Each row is a point. To make a cloud, some directions were put in groups of two or more. Within a group, all points are equally far from the middle, so they leave a hole (a ring in 2 directions, a hollow ball in 3). The other directions are filled evenly. Then the cloud was stretched, turned, moved and blurred a little. Count the holes, and give their numbers of directions, smallest first.

Cloud:
[[ 8.8 -2.2]
 [ 4.2  4.4]
 [ 1.0 -6.6]
 [ 4.6  5.8]
 [ 0.1  0.5]
 [-3.5  0.3]
 [ 2.3  3.6]
 [-1.5 -4.6]
 [-5.5 -3.6]
 [-1.7 -0.9]
 [-2.3  6.4]
 [-4.4  2.2]
 [ 0.6  5.6]]
Holes: 0

Cloud:
[[-1.7 -5.8]
 [-7.1 -3.2]
 [-6.8 -2.6]
 [-1.2  2.3]
 [-4.8 -0.7]
 [-2.7  6.1]
 [-6.0 -2.9]
 [ 2.2 -3.4]
 [-1.5 -1.8]
 [ 4.0 -1.2]
 [-2.1 -6.5]
 [ 4.4 -3.3]
 [-4.9  1.4]
 [-2.0 -6.3]]
Holes: 0

Cloud (21 x 3):
[[ 4.0 -4.7  2.4]
 [ 1.2 -6.8  5.1]
 [-4.4 -3.7  3.2]
 [ 0.4  1.9 -5.1]
 [ 5.4 -2.7  6.5]
 [-1.4 -1.1 -2.9]
 [-5.9 -1.0 -2.6]
 [ 0.4  2.3 -5.6]
 [ 4.6 -4.6 -1.0]
 [ 3.2 -0.3 -0.6]
 [-0.2  1.0 -3.6]
 [-2.5  3.6 -4.0]
 [-4.6 -1.3 -9.7]
 [-6.8  3.0 -7.1]
 [ 0.4 -7.1  2.0]
 [-2.8 -0.4 -4.0]
 [ 1.2 -3.9  7.7]
 [-3.5  0.6  0.8]
 [-5.3 -4.2 -2.5]
 [-2.4  4.6 -1.6]
 [-2.0  6.1 -7.0]]
Holes: 0

Cloud, 21 rows:
[[ 7.0 -2.1 -1.5]
 [ 5.8  5.0  4.2]
 [ 3.2  3.7  6.0]
 [ 6.1 -3.7  1.0]
 [ 7.9  0.6  0.3]
 [ 1.6  6.9 -1.0]
 [ 0.0 -4.3  4.4]
 [-4.3  1.4 -2.6]
 [-1.1  4.6  4.3]
 [ 1.4  7.0 -0.8]
 [-4.8 -1.9 -2.9]
 [ 5.8 -3.8 -1.7]
 [ 5.7  0.1  4.8]
 [-4.5 -0.9  2.3]
 [ 5.8 -2.3  3.4]
 [ 3.4 -6.1  0.4]
 [ 2.5  7.3 -0.1]
 [ 5.6 -4.4 -0.7]
 [ 1.3  7.3  0.8]
 [-0.7  2.6  5.4]
 [ 0.2 -0.9 -6.3]]
Holes: 1 (3)

Cloud:
[[-4.7 -1.6  7.8]
 [-3.7  5.2 -0.8]
 [ 1.4 -2.5 -2.8]
 [ 2.7  2.1 -3.8]
 [-4.2 -7.7  1.3]
 [ 0.9 -4.2  5.8]
 [ 4.2 -9.2  1.3]
 [-6.3 -6.7 -2.0]
 [-6.0  0.8  7.7]
 [ 0.3 -2.8 -2.0]
 [-1.5 -2.8 -1.9]
 [ 5.3  1.8 -2.2]
 [-3.3 -1.5  2.7]
 [ 7.3 -1.3 -3.5]
 [-7.4 -1.4  5.8]
 [-0.9  7.5  0.8]
 [ 2.3  0.9  6.2]
 [ 3.4  0.3 -2.0]
 [-1.7 -0.9 -2.2]
 [ 0.7 -0.8  4.6]
 [-2.0  1.3 -6.5]]
Holes: 0

Cloud:
[[-0.5  1.0  2.3 -6.4]
 [-0.8  4.5  0.2 -2.8]
 [ 5.9 -6.1 -2.2 -2.8]
 [ 7.2  1.2 -2.8 -0.7]
 [ 4.4 -3.9 -4.3  3.4]
 [ 4.4  0.2  6.2  1.4]
 [-0.3  2.4 -7.5  0.8]
 [ 6.9  0.9 -3.2 -9.4]
 [ 0.1 -0.1  3.5  4.4]
 [ 1.5  4.3 -6.6  3.8]
 [ 1.9 -2.8 -0.1  8.9]
 [ 7.1 -1.7  4.3 -0.2]
 [ 6.2 -0.8  5.3  1.3]
 [ 3.5  0.6  5.6  3.7]
 [ 8.4  1.3 -1.0 -0.4]
 [ 1.1  0.0  3.9  5.7]
 [ 0.2  6.8 -2.0  0.1]
 [ 5.4  1.1 -4.6 -4.5]
 [ 4.0 -0.9 -6.5  2.3]
 [ 2.8  1.1 -7.2  6.0]
 [ 6.9 -3.9  3.1 -2.8]
 [ 4.7 -3.6 -2.8  4.1]
 [-0.6  1.4  1.6 -6.4]
 [ 1.8  2.5  6.2 -0.8]
 [-2.7 -0.9 -0.3 -3.9]
 [ 7.1 -0.5  4.4  2.2]]
Holes: 1 (2)

Cloud, 26 rows:
[[-5.3 -1.6 -3.1  0.6]
 [-1.5 -2.8 -4.9 -2.3]
 [ 4.0 -1.2 -3.8  3.4]
 [ 1.2  3.1 -2.0  6.7]
 [ 2.2 -0.2 -4.7 -4.7]
 [-0.3  3.2 -1.6  6.7]
 [-5.6 -1.1  0.1  3.2]
 [-5.1 -0.5 -4.1 -1.0]
 [ 1.5 -2.3  7.4 -2.4]
 [-0.4  5.5 -3.9  3.1]
 [-1.5 -4.5 -2.9  0.2]
 [-0.4 -1.2  7.8 -4.1]
 [-0.9  8.0  3.4 -3.1]
 [ 0.4  0.5  6.3 -6.4]
 [-4.4 -0.1  6.4  2.8]
 [ 4.4 -0.1  7.1 -3.3]
 [-0.7  8.0 -0.8 -1.6]
 [ 2.2  8.9  0.3 -1.2]
 [ 1.8 -0.4 -4.5 -4.9]
 [ 4.2  0.3 -0.5  6.3]
 [-4.0 -0.4  7.6  0.5]
 [ 5.8  4.5  8.0  2.4]
 [ 5.5  2.6  2.5 -6.1]
 [-1.2  5.1  9.1  1.3]
 [ 3.2  2.3 -2.8  6.0]
 [ 3.7  2.7 -4.2  4.4]]
Holes: 2 (2, 2)

Cloud, 56 rows:
[[ -4.7  -5.7  -1.7  -4.1   0.6  -5.8]
 [ -8.8   1.5   1.9  -0.4   5.4  -5.9]
 [ -5.1  -3.2   2.9  -7.8  -3.8   3.4]
 [ -0.6   5.2  -1.2  -8.1  -1.6   1.9]
 [ -2.7   0.2   1.5   1.7   7.0  -5.5]
 [ -0.4   2.7  -6.1   5.0  -1.0  -0.3]
 [  1.3   0.0   0.3   4.5   1.9  -7.8]
 [ -6.0  -1.0   1.9   0.0   6.9  -6.6]
 [ -3.7  -2.4   6.2  -4.7  -4.5   1.6]
 [ -3.4  -3.1  -3.1  -0.1  -3.2  -7.0]
 [ -5.4   1.3   0.7  -5.7  -6.5   6.8]
 [  1.8   3.6   6.8   1.4  -0.7   1.5]
 [  0.3  -1.5   6.6   1.4   3.3   0.7]
 [ -6.7   5.2  -3.4  -7.0  -3.6   0.8]
 [ -6.2   3.0  -0.8   1.0  -7.1  -4.1]
 [ -0.2   2.7   8.1  -0.2  -3.0   0.4]
 [ -6.3  -1.7   4.7   3.5   2.5  -0.1]
 [  2.8  -0.9   2.7   0.6  -1.1   7.4]
 [ -7.0   3.7  -2.5  -6.9   1.1   3.0]
 [  0.7   5.3  -2.3   4.3   1.9  -3.6]
 [ -0.7  -2.9   1.4 -10.9  -1.8  -1.5]
 [ -6.3   2.6   5.6  -0.1  -6.5   1.5]
 [  0.5  -0.5  -1.7   7.1   3.0  -1.6]
 [ -0.9   6.0   0.0   4.2   1.6  -3.9]
 [  1.4   2.6   3.2  -3.3   5.0   1.3]
 [ -9.3  -2.0   2.2  -9.0  -1.7   4.9]
 [ -3.3  -1.0   1.3   1.3   0.5   8.8]
 [ -3.0   3.6   1.2   5.3  -7.2  -3.8]
 [ -4.7  -0.8  -1.6  -6.0  -2.9   3.6]
 [ -5.0   1.7  -1.7  -3.3  -1.0  -9.2]
 [ -4.3   2.6  -0.6   5.6   2.7  -6.2]
 [  2.7   3.2   1.9  -3.8  -2.4   5.7]
 [ -1.0   2.7   5.1  -1.8  -6.7  -1.9]
 [ -0.2   6.2  -1.1   0.7  -3.1   3.8]
 [ -3.3   3.5   1.7  -2.2   3.8   4.3]
 [ -3.4   3.8  -7.7   1.5  -2.8  -0.3]
 [  2.5   5.0   1.6  -4.3   3.6  -0.2]
 [  2.1   5.9   4.4   0.3  -0.1  -3.9]
 [  2.7  -1.6   5.1   1.6   1.6   6.3]
 [ -7.6   5.5   5.7  -4.9  -1.6  -2.1]
 [  4.4   4.3   4.1   4.9  -3.5   1.3]
 [ -1.0   4.4   0.7  -0.5   6.0  -2.9]
 [ -3.6  -4.5   2.8  -1.3  -1.8  -2.5]
 [ -8.1   0.8   0.7  -8.4  -3.6   3.4]
 [ -8.8  -3.1   1.5   0.6  -2.2  -1.0]
 [  4.0  -0.3  -0.6   2.5  -0.9   3.3]
 [ -1.4  -4.5   1.5   0.4  -2.1  -4.9]
 [ -5.8   4.4   0.7  -0.8   7.4  -0.4]
 [  3.1  -3.9   4.1   2.0   4.4   3.4]
 [ -1.4   6.6   6.0  -2.9  -0.7  -3.9]
 [  0.4   1.0   1.1 -10.9  -3.5   2.4]
 [ -6.8  -3.5  -2.0  -1.1  -4.2  -1.5]
 [  1.4  -3.2  -1.6  -0.4   6.5   0.1]
 [  2.5   5.0   2.4  -0.6  -6.6   8.5]
 [ -5.3   0.7  -4.4  -7.3  -1.7  -4.2]
 [ -4.2   0.6  -3.3  -1.8  -6.7  -4.1]]
Holes: 1 (2)

Cloud, 51 rows:
[[-4.2 -3.2 -3.8 -4.1  0.8 -0.6]
 [ 5.0 -2.0 -2.8 -6.2  0.0  0.6]
 [-4.4 -6.9  3.5  3.7 -1.5 -1.4]
 [-2.8  3.0 -3.7  1.7  1.5 -4.2]
 [ 3.3 -4.9 -7.8 -1.7 -6.3  3.4]
 [ 7.6  1.7 -0.2 -3.3 -2.3 -1.2]
 [-6.6 -1.1  1.4  5.6  5.5 -2.0]
 [ 0.4  3.5 -2.0  7.8 -5.6 -1.7]
 [-4.7  2.3  0.9  3.4  2.6 -6.7]
 [-2.2 -0.9  2.1  7.3 -0.4  4.2]
 [ 6.1 -3.2 -1.7  7.3 -1.0 -2.6]
 [-5.9  0.7 -0.1  0.5 -3.9  3.1]
 [ 7.9 -1.9  1.9  4.1  0.1 -0.9]
 [ 1.9 -1.1 -2.0 -4.1  4.3  0.7]
 [-1.0  0.3  3.0 -6.2  2.0 -5.5]
 [-4.7 -1.2  4.8  4.2  6.6  1.5]
 [ 2.3  4.3 -0.3  5.7 -3.9 -4.1]
 [ 0.1  4.1  6.4 -2.8 -2.8  3.2]
 [ 1.1  0.4  0.6  5.8  5.6  1.5]
 [ 8.3 -3.7  1.2  4.0 -2.7  1.6]
 [ 1.4 -3.7 -0.8 -5.7 -6.0 -4.1]
 [ 6.5  2.5 -3.6 -1.4 -8.7  2.0]
 [-2.8 -6.4  1.8  1.4 -4.4 -4.4]
 [ 2.5  4.6 -1.7 -0.5 -1.4 -3.8]
 [ 2.9 -8.6 -3.2  1.2 -0.2  0.8]
 [-1.3  2.4  5.7 -5.9  4.8 -1.2]
 [-2.3  0.0 -1.4  5.5  3.6 -6.9]
 [-3.0 -1.5  4.6 -7.5 -4.1  1.5]
 [ 7.2  0.6 -5.6 -2.2 -5.4  3.2]
 [ 0.3 -2.5 -3.4 -5.8  2.0  0.3]
 [ 2.0 -6.1 -2.9  5.0 -7.7 -2.2]
 [ 6.8  0.4  2.1  3.4 -6.7 -2.1]
 [-4.3 -5.9  5.1  4.3 -1.3 -0.9]
 [ 6.6 -2.8  0.2 -4.9 -7.7  4.6]
 [-2.3 -4.5  5.3 -2.0 -4.8 -3.9]
 [-2.5 -6.4  0.4 -3.9 -0.6  4.2]
 [ 2.8 -0.6  5.6  5.9  0.0  3.7]
 [-5.9 -4.4  5.9  3.1  5.2 -4.4]
 [ 1.3  1.9  5.3 -4.7  4.2 -4.3]
 [-3.6 -0.4  1.2  4.8 -0.9  5.2]
 [ 5.9 -1.9  1.5  0.7  0.3 -5.8]
 [ 3.8  0.9  5.2 -3.0 -7.0  4.3]
 [ 3.3  1.4 -2.5  8.4 -6.3 -2.7]
 [-0.3 -5.7 -2.2  5.8 -6.1  3.3]
 [-0.5 -6.4 -0.5  4.1 -7.1 -2.3]
 [ 2.4  2.9  2.8 -2.0 -5.9  5.6]
 [-4.0 -8.1  0.8  1.6  2.8 -1.5]
 [ 6.4 -4.3 -0.4  2.6 -3.2 -4.7]
 [ 5.1 -6.3 -2.6  6.5 -5.1  0.6]
 [-3.9 -3.1  5.1 -3.1  0.9 -6.9]
 [-2.9  1.6 -2.2  6.8  4.1 -0.6]]
Holes: 2 (3, 3)

Cloud (74 x 8):
[[  5.1  -2.9  -8.0   7.0  -1.4  -3.5  -0.4  -3.4]
 [ -4.2   2.2  -6.9  -3.8  -3.9   0.8  -3.5  -2.3]
 [ -4.9   9.2  -4.8   4.6  -2.0  -4.8   1.5   0.7]
 [  6.4  -2.9  -4.0   5.7  -3.6  -1.0  -5.0  -1.5]
 [ -4.0   0.8   6.2   2.1  -1.2   5.6  -4.4   2.1]
 [  2.9  -1.3  -1.9  -3.4   5.5  10.7  -3.7   1.1]
 [ -6.2   5.7  -2.4   0.2   2.2  -1.1   0.6   7.1]
 [  6.6   0.0  -2.1  10.3   0.8  -2.2  -1.7  -3.5]
 [  4.0  -7.1   1.3   5.3   1.3   0.2  -1.1  -2.3]
 [  9.0   1.1  -2.1   6.9   2.0  -2.0  -5.0  -0.7]
 [ -2.4  -3.3  -7.2   0.6   1.4  -1.1  -4.4  -2.8]
 [ -1.2  -3.0   4.5   2.3   2.9   6.2  -2.5   5.1]
 [ -2.1   6.7  -1.6   5.0   4.6   6.5  -0.9  -2.1]
 [  2.7  -1.8  -8.5  -5.0   4.1   3.3  -0.8   6.4]
 [  7.5   3.3  -2.3   1.5   3.4  -3.4  -5.7   4.3]
 [ -2.6  -3.6  -3.3   6.1   1.1   2.6   2.2  -3.8]
 [ -1.7  -2.8   0.1  -2.3  -0.1   2.8   3.3  -4.2]
 [  4.5   1.1   0.6  -0.8   5.8  -5.1   0.6   4.5]
 [  2.8  -5.0  -0.2  -5.2   1.9  -2.0  -0.5   0.5]
 [ -1.5  -2.2   0.8  -2.1   1.8   2.9  -1.0  -5.6]
 [ -3.2   4.9   4.7   3.9  -2.9  -5.3  -2.6  -0.1]
 [  1.9  -0.7  -4.2  -0.9  -1.8   5.9  -4.3  -5.3]
 [ -1.7  -2.7  -8.8   0.9   6.1   0.5  -3.0  -0.7]
 [  4.2   3.8  -2.7  -2.9   0.1  -2.3  -5.0  -0.2]
 [  0.9   2.0   0.5   0.7  -3.7  -5.5  -5.8   6.0]
 [ -0.7  -1.9   0.7   5.3   5.7   0.4  -0.7  -2.1]
 [  4.1  -4.0  -3.8  -1.0  -3.5  -2.1  -5.7   3.2]
 [ -6.5   4.6   2.3  -2.5   5.5   5.0  -0.1   3.7]
 [  1.0  -3.5  -6.7   0.6   1.6   5.2   1.8  -8.4]
 [ -3.4  -2.9  -1.4   5.6  -6.1   2.6  -0.2  -3.7]
 [ -2.5  -1.6   0.1  -2.4   3.0  11.1  -4.6  -1.9]
 [ -7.0   0.4  -8.3  -7.0   1.4   0.6   3.7   0.2]
 [  2.1   2.8   5.9   2.7   1.0  -1.4  -8.2   5.6]
 [ -2.3   5.4  -2.5  -0.8   0.4   2.0  -7.8  -0.5]
 [  2.3  -5.2   0.8  -1.9  -1.6  -5.4  -2.4   3.3]
 [ -5.7   6.9  -4.0  -3.5  -5.0   0.6  -1.7   2.0]
 [  5.1   1.1  -5.6   2.4   5.5   4.6   2.3  -2.4]
 [  3.2   1.5   6.1  -0.9  -3.8  -2.4  -2.5   7.7]
 [ -0.2  -4.6  -3.2  -4.0   4.4  10.7  -2.5  -3.2]
 [  3.6   3.2   0.2   1.5  -2.2  -7.7   3.7   1.2]
 [ -1.3  -3.3   0.7  -6.0   2.2   2.8  -1.2  -2.1]
 [  0.7   0.8  -2.8   8.7   4.8   1.3   0.1  -3.4]
 [  4.3   4.1   1.4  -0.5   0.0  -7.9   0.7   2.4]
 [  2.3  -3.6   4.6  -5.8   0.9   3.4  -2.8   7.1]
 [ -5.2   6.4   3.3   0.5  -2.2  -1.3  -3.2   7.3]
 [ -3.1   4.3  -2.8   0.8   6.1  -5.1  -2.2   1.6]
 [  7.0  -4.8   1.8   0.5   0.5   5.1  -7.3   2.9]
 [ -0.8  -3.9  -2.8   2.7  -5.1   4.4  -0.9   4.3]
 [ -7.7   2.2   0.7  -4.5  -0.6   6.5   1.7   3.1]
 [ -5.2   5.9  -5.6  -5.9   7.1   0.2   0.2   2.8]
 [  5.2  -4.4   5.7   2.7  -0.7   2.6  -7.1   2.8]
 [  3.6   3.5  -5.1  -3.3   0.6   3.5  -4.9   2.5]
 [ -8.8  -1.4  -5.0  -5.5   0.4   1.4  -0.6   3.1]
 [ -2.1   6.1  -1.3   2.2  -3.0  -3.3   4.5  -4.8]
 [  6.5   0.9   1.9   3.1   5.7  -5.6  -2.3   2.5]
 [  3.3   0.5   1.5   1.8  -7.1  -3.1   2.6  -1.0]
 [  0.5   6.2   4.1  -0.8   3.2   5.1  -0.4   2.3]
 [ -3.3   2.9 -11.4  -1.9   7.1   3.4  -0.5  -2.7]
 [  0.8  -0.6 -10.6  -1.9   2.5   3.9   4.9  -0.6]
 [  4.2  -6.8   0.4  -0.5  -1.6   6.6  -0.6  -2.5]
 [  9.1   0.4  -4.7   5.7   4.8  -1.3  -2.6  -1.0]
 [  2.9  -7.6  -4.4   5.7   2.1   3.3   0.1  -2.4]
 [ -3.1   5.6  -0.5   2.0   1.2  -2.1   4.2  -4.6]
 [ -4.3   7.1   2.1   4.2  -2.2  -6.6   0.1  -0.6]
 [ -1.8   4.3  -4.3   1.7   0.9   3.0  -7.3   3.3]
 [ -3.3  -0.4  -8.2  -9.4   4.7   5.3  -1.0   3.4]
 [  5.6   0.8  -7.2   3.7  -4.9  -3.9   1.8  -3.0]
 [  1.5  -6.3  -7.4   5.2  -0.3   1.2   2.4  -1.6]
 [ -0.5   5.5   0.2  -1.1   2.1  -4.3   3.4  -1.8]
 [  1.0   4.8  -7.2  -1.9  -3.1  -1.1  -2.6  -2.4]
 [  1.9  -2.6  -2.0  -0.9  -5.0  -6.2  -3.4   4.0]
 [  6.0   1.1  -1.9   7.0  -1.5   2.0  -5.3   2.0]
 [ -6.8   9.4   0.6   0.5  -0.1  -0.4   0.0   5.3]
 [  3.8   2.7   0.7   8.6   0.9  -0.3  -6.8  -2.1]]
Holes: 3 (2, 3, 3)

Cloud (82 x 8):
[[ -0.2  -0.4  -4.5   3.3   4.6   1.8  -2.6   0.0]
 [ -5.3   0.9   1.6   3.1  -4.3   4.8  -6.7   0.0]
 [  8.0   1.9  -5.0   1.3  -3.1   0.9  -2.3  -8.2]
 [  4.1  -6.8   0.0   4.0   1.0  -1.3   4.4  -6.5]
 [ -0.6  -5.3  -1.5   2.0  -8.8   6.6  -1.4  -4.3]
 [ -5.8  -0.2  -4.3   4.9  -0.7  -2.6  -5.1   0.3]
 [  4.5   2.9  -1.5   4.1   2.6   0.4  -7.3  -1.6]
 [  1.1   4.4   2.1   1.3  -7.2   0.3   5.9   4.5]
 [  2.8 -10.1   1.8   6.5  -6.7  -0.4  -2.4   0.9]
 [ -2.4   2.6  -2.1  -5.8   3.3   0.2  -4.6   3.4]
 [  3.3  -1.4   1.3   8.7  -5.1  -0.3   4.6   1.8]
 [  0.7  -6.6  -3.8   2.3  -4.7   2.7  -4.4  -7.4]
 [ -0.9   7.0  -8.2   2.1  -4.9   3.3  -2.6  -0.9]
 [ -5.1  -3.1  -4.5  -1.7  -5.1   0.9   1.8  -2.3]
 [ -7.6  -0.7   3.0   5.5  -2.4   1.3  -3.3  -1.4]
 [ -0.3   1.0   3.0   0.8   7.2  -4.7   0.9   3.1]
 [  8.7   0.1   2.2  -1.7   0.6   0.6  -2.0  -2.5]
 [  1.2   0.3   4.8  -3.4   6.6   2.5   3.7  -2.8]
 [  2.5  -0.3  -1.9  -2.2  -7.8  -1.0  -3.8   4.9]
 [  3.3   5.9  -1.0  -3.2   3.2  -1.4   5.6  -9.1]
 [  7.0   0.1  -1.1   4.8  -2.9  -2.1  -2.4   5.3]
 [ -3.8   1.4  -6.3   1.2   2.2   3.1  -1.4  -1.7]
 [ -0.7   3.5  -1.0   8.0  -6.6  -1.5   2.8   1.9]
 [  6.0  -9.2   3.2  -2.8   1.8   0.9   2.5  -0.6]
 [ -6.4   1.2   0.2  -1.0   1.8  -4.3  -3.3   2.5]
 [  0.4  -0.8   1.3   0.6   0.1  -5.5   4.9   3.8]
 [  7.3  -3.0  -0.9  -1.4  -5.9  -2.2  -3.6   2.2]
 [  5.7  -2.2  -4.7   2.5  -5.1   3.9  -2.1  -6.6]
 [  0.7  -8.5  -2.4   4.1  -5.0  -1.1  -4.2  -5.9]
 [  3.3   3.8   1.0  -0.2   1.4  -4.4  -7.5   1.5]
 [ -0.1   5.4  -4.0  -3.2  -7.4   1.7  -3.0  -7.7]
 [  4.2  -0.5   4.3  -0.9  -2.2  -3.9   4.8  -2.7]
 [ -2.7 -10.2   1.0  -2.5  -5.4   3.5  -0.4   0.1]
 [  3.9   3.2  -1.9   5.2   3.3   2.3  -3.6   1.8]
 [  6.0   0.2   1.4   4.3   1.4   0.5  -6.0  -2.2]
 [  0.9   4.8   2.3   5.8  -2.3   2.3   2.8  -6.4]
 [  2.8   2.5   2.3  -0.8  -8.2   4.1   7.0   0.1]
 [  2.0  -7.7  -2.1   3.2  -2.8   1.4  -5.3  -6.5]
 [  3.7   4.4  -4.5  -2.2  -2.1   1.2  -4.7   4.6]
 [ -2.4  -0.9   2.6  -1.6   4.2  -4.5  -4.8   4.9]
 [  2.5  -0.5  -0.7   2.8  -4.6   7.0   1.9  -7.6]
 [ -4.6   0.6   5.1  -5.2  -0.7   0.4  -5.4   4.4]
 [ -1.0   1.5  -2.4   0.8  -8.7   3.3  -4.9  -6.6]
 [ -2.6   0.7   2.9  -2.6   3.0   3.3   5.8  -6.8]
 [ -0.1   4.0  -3.8  -4.4   7.5  -1.5  -3.5  -3.6]
 [  1.2  -2.3  -0.2  -5.6  -2.0   4.3   6.6  -2.0]
 [  0.6  -0.1   2.5  -3.5  -5.0   0.7  -7.8   0.0]
 [ -2.4  -0.5   4.0   3.8  -0.5   7.7   2.0  -4.5]
 [ -0.3   3.6   3.3   6.6  -3.8  -0.5  -0.1  -4.1]
 [  3.1  -5.5  -0.2  -6.1  -4.1   0.7  -1.9   3.2]
 [ -0.9  -4.3   4.2   0.4  -1.9  -3.4   5.1   5.4]
 [ -3.3   6.0   1.1  -0.9  -1.4  -3.7   4.7   4.3]
 [  1.4   1.0  -3.5  -1.3 -11.0   2.6  -1.9  -2.5]
 [ -8.7   0.2  -1.2   3.4  -2.1  -0.6   0.3   1.6]
 [  4.4   1.4   0.7  -4.0   2.0  -1.3  -7.5  -0.5]
 [ -2.9  -7.8   2.6   1.1  -1.0   4.8  -7.4  -2.0]
 [ -0.9  -4.1   2.5   2.0  -7.8   8.7   0.0  -4.0]
 [  5.1   5.6   4.0   1.2   3.5  -2.1  -0.7   0.7]
 [ -1.2   9.3  -6.4  -5.8   4.9  -0.6  -2.6  -3.3]
 [  1.6   5.6   0.4  -1.4  -6.2   3.5   4.1  -6.5]
 [ -4.1   0.4   0.6   6.0   0.1  -3.0   3.3  -9.6]
 [ -2.3  12.9  -3.5  -0.8  -1.4   2.9   0.2  -1.4]
 [ -2.1   8.0  -0.5  -2.8  -1.9   4.4  -4.4   1.4]
 [  1.2   4.3   5.7   6.1  -0.3  -0.3  -0.9   5.1]
 [  2.0  -0.4  -1.8  -2.3   6.4  -1.7  -0.8   3.7]
 [ -5.6  -3.7   1.9   5.7  -6.6   2.6   3.1   3.5]
 [ -6.7  -0.4  -0.2   0.8  -0.6   5.5  -1.0  -6.8]
 [  0.2   1.6   0.1  -2.3   5.9  -5.3  -5.2   1.8]
 [ -0.8  -2.2  -0.3   4.4  -0.3  -3.9   7.6  -0.8]
 [ -1.4  -2.4  -0.5   1.6   1.8   6.4   4.2   2.1]
 [  2.3  13.1  -4.1   4.0   2.5   0.1   2.0  -3.5]
 [ -4.9  -2.7   3.4   3.2  -4.6   5.0  -7.3   0.0]
 [ -3.4  -2.8   2.2   1.7  -2.4   8.2  -3.9  -3.4]
 [  8.6  -2.6   5.3   1.7  -1.4  -0.5  -3.0   0.1]
 [ -0.7  -5.1   4.0   6.9 -10.0   2.4   3.2   2.5]
 [ -0.1   8.2  -1.6   7.3  -1.3  -4.6  -2.3   0.6]
 [  5.4   4.4   1.2   5.1  -2.2   0.4   4.9   4.3]
 [  0.9  -0.5   4.2  -0.3 -11.0   4.5   4.0   2.8]
 [ -7.2   1.6  -1.5  -2.0  -1.4   2.5   4.6   1.5]
 [  2.7   0.0  -1.7  -2.4   0.7   0.4   9.3  -7.7]
 [ -5.0  -3.1  -0.2   6.5  -4.3  -1.5   0.7   2.8]
 [ -5.1  -3.7   0.9   5.0  -2.7  -1.7  -4.6  -5.6]]
Holes: 3 (2, 2, 3)
